Each row is a point. Any point is a mix of the corners, with weights that add up to 1. It lies inside the corners' shape when no weight is negative. Is each point inside? If not, which corners have a negative weight?
In the rows, 100 means zero.

Corners:
(1): 176,150
(2): 83,81
(3): 89,5
Points:
128,112 => inside
166,137 => inside
95,86 => inside
93,85 => inside
121,26 => outside (2)
93,85 => inside
155,94 => outside (2)
98,87 => inside

Corners:
(1): 136,97,103,64,98,114,112,94
(2): 73,96,109,66,89,111,102,60
(3): 116,129,114,89,98,112,85,98
(4): 98,93,103,70,112,105,89,115
(5): 130,105,80,120,126,80,131,113
(6): 94,102,68,83,89,110,97,119
(7): 107,90,64,89,105,56,82,107
(8): 121,95,112,62,90,58,119,121
(9): 116,99,99,195,90,113,99,78
Points:
99,100,86,85,95,103,99,107 => inside
105,97,102,76,98,107,103,88 => inside
110,105,95,86,100,95,95,97 => inside
110,103,80,97,104,96,109,112 => inside
101,96,92,95,90,110,82,85 => outside (5, 8)

Corners:
(1): 101,114,99,93,168,88,79,76,27,104,78,120
(2): 75,125,79,70,76,55,96,145,72,128,178,95
(3): 94,69,66,67,152,42,125,60,128,129,169,58
(4): 61,168,105,139,154,75,112,118,70,79,122,43
(5): 149,93,124,102,131,82,123,64,70,33,172,86
(6): 92,34,157,39,59,65,54,68,151,105,101,124
(7): 39,107,49,124,132,109,27,160,135,70,186,67
(8): 104,108,50,115,195,31,90,118,47,36,157,97
(9): 87,147,82,33,111,80,58,154,186,127,54,123
(10): 9,161,92,137,113,124,70,49,25,91,101,170
(11): 128,85,160,91,44,146,167,117,160,92,66,53
(12): 54,98,131,12,87,117,83,123,73,91,81,40
(13): 71,126,139,103,135,113,132,135,58,81,120,129
Points:
67,102,92,76,124,64,94,136,91,77,176,39 => outside (1, 9, 10, 11)
93,114,93,79,119,91,109,150,108,95,154,50 => outside (6, 8, 10)
46,166,71,124,162,93,70,139,27,63,153,102 => outside (3, 6, 11)
55,116,100,101,122,93,96,112,68,98,126,88 => outside (5, 9)

Corners:
(1): 111,104,116,92,98,92,121,100,98,113,72,155,94,93,105,102,105,102,95,78
(2): 17,95,59,104,99,92,123,98,72,87,93,94,73,91,98,121,90,92,91,85
(3): 78,99,121,107,116,117,114,87,96,106,106,140,143,94,115,81,107,95,133,106
(4): 86,102,99,101,117,111,86,56,109,113,110,102,100,111,99,80,104,103,96,87
(5): 106,131,108,107,115,105,105,77,109,113,99,79,67,107,70,115,34,67,128,104
(6): 78,99,122,97,103,103,118,46,104,107,90,109,168,107,106,76,112,96,110,84
(7): 83,103,128,108,108,125,113,73,112,120,84,81,89,113,101,104,94,108,106,119
(8): 105,114,144,96,103,140,122,91,90,117,71,96,150,114,109,80,126,105,106,89
(9): 97,92,122,78,114,101,122,40,77,133,120,86,98,95,101,86,94,107,111,108
(10): 91,87,137,104,118,116,5,80,90,96,87,123,132,122,103,72,92,107,121,134
(11): 95,90,133,112,14,102,125,99,91,120,99,107,84,94,99,87,112,114,94,87
(12): 62,105,87,94,115,106,126,104,107,108,101,81,76,91,60,106,50,107,114,90
(13): 108,146,82,93,100,84,91,99,115,100,89,87,124,100,94,77,96,114,87,111
(14): 69,85,89,98,113,86,129,110,105,106,80,93,76,101,108,90,116,90,118,89
(15): 109,89,108,105,114,88,119,105,125,45,105,81,91,99,97,82,91,101,108,109
(16): 97,90,119,102,101,90,108,94,99,111,107,94,102,78,108,76,54,91,92,95
(17): 97,94,110,67,114,97,71,99,104,107,113,93,75,114,101,124,83,93,98,98
(18): 109,92,103,92,78,97,101,110,113,69,81,96,74,54,103,76,100,108,98,101
(19): 77,100,96,76,93,95,112,81,113,87,94,97,69,100,113,79,77,110,115,92
(20): 36,97,131,85,74,94,128,103,95,81,80,125,98,90,102,80,125,85,82,79
(21): 86,81,11,83,106,89,107,98,109,91,95,76,83,119,100,90,91,92,86,111
Points:
91,101,103,96,106,102,105,86,101,104,96,101,97,99,98,95,86,99,108,99 => outside (20)
71,97,125,102,98,108,108,92,99,98,93,103,97,95,98,92,91,94,113,93 => outside (1, 9, 13, 21)
82,95,103,93,99,98,106,91,99,99,94,105,102,98,104,85,104,101,101,94 => outside (5, 7)
79,95,105,99,101,106,111,87,97,103,94,90,95,101,98,96,86,96,113,100 => outside (1, 4, 13, 20)
82,104,103,93,100,109,93,74,105,100,97,80,96,111,92,93,87,102,100,104 => outside (1, 3, 14, 16)
91,101,109,99,103,105,106,90,101,104,92,102,101,99,98,93,95,98,103,99 => outside (19)
79,100,103,93,108,99,108,88,100,100,93,95,97,97,95,91,91,97,100,98 => outside (3, 11, 19)

Corners:
(1): 107,55,65,50,80,109,72,134,106,148,110,68,84,46,89,50,53,65,94,139
(2): 54,139,109,91,129,83,165,144,71,128,60,137,84,112,49,87,95,82,75,112
(3): 69,91,121,103,79,112,75,161,107,152,120,82,144,72,143,56,62,49,58,195
(4): 44,123,156,159,105,110,163,95,85,43,112,94,64,111,95,153,155,144,89,86
(5): 29,62,126,172,122,80,39,87,147,70,77,87,39,124,88,59,133,146,181,63
(6): 65,133,127,127,116,93,131,119,97,77,113,104,41,107,141,90,67,150,109,56
(7): 75,75,48,88,155,128,117,133,84,157,25,48,94,112,107,73,106,137,37,119
(8): 135,53,107,110,92,105,97,97,105,164,127,101,124,25,121,16,68,31,130,122
(9): 62,85,101,119,116,126,95,99,59,57,95,135,99,129,124,108,69,160,136,53
(10): 84,151,63,92,144,119,121,77,157,90,98,134,61,122,118,96,75,170,107,121
(11): 118,82,57,77,82,48,89,125,110,138,68,106,99,90,109,67,137,70,68,110
(12): 48,148,36,39,72,76,145,113,93,116,119,100,65,110,112,28,130,121,60,60
(13): 146,70,109,115,116,117,50,103,103,106,164,69,116,86,123,122,130,80,129,96
(14): 98,58,140,115,76,79,85,121,111,121,144,90,95,129,103,65,60,99,56,92
(15): 44,164,154,117,160,94,71,87,138,12,109,62,116,107,98,120,119,93,124,91
(16): 63,139,93,118,101,98,130,100,158,61,76,111,83,146,97,123,150,104,144,55
(17): 66,156,140,85,130,95,101,83,150,94,66,111,79,141,74,141,118,166,128,62
(18): 93,50,43,123,123,109,106,110,113,177,113,54,143,14,94,100,80,69,77,121
(19): 96,117,122,70,91,48,139,58,113,100,115,36,67,130,84,138,110,154,137,84
(20): 79,144,142,133,129,110,75,46,140,69,112,135,43,154,119,154,101,91,114,71
(21): 133,96,89,145,88,134,72,96,73,110,127,44,110,78,100,89,97,135,114,99
Points:
81,102,116,124,117,110,97,100,111,93,104,83,89,103,101,106,98,117,113,99 => outside (11, 12)
74,102,104,110,113,92,101,99,108,104,91,94,73,107,97,82,96,127,105,83 => outside (3, 13, 16)
80,98,99,107,106,103,102,111,107,116,100,96,92,98,105,88,93,108,99,105 => outside (15)
89,102,107,124,132,122,98,93,104,103,108,86,84,84,110,107,79,114,112,118 => outside (11, 12, 14, 16, 17)
79,116,109,102,112,96,104,103,112,94,99,99,84,110,101,93,101,111,103,98 => outside (18)
87,90,97,113,106,107,84,104,119,109,107,94,97,96,111,81,100,100,97,102 => outside (2, 6, 19)
78,110,108,125,111,113,116,86,115,87,110,69,56,121,104,125,117,161,103,73 => outside (2, 3, 8, 9, 11, 15)
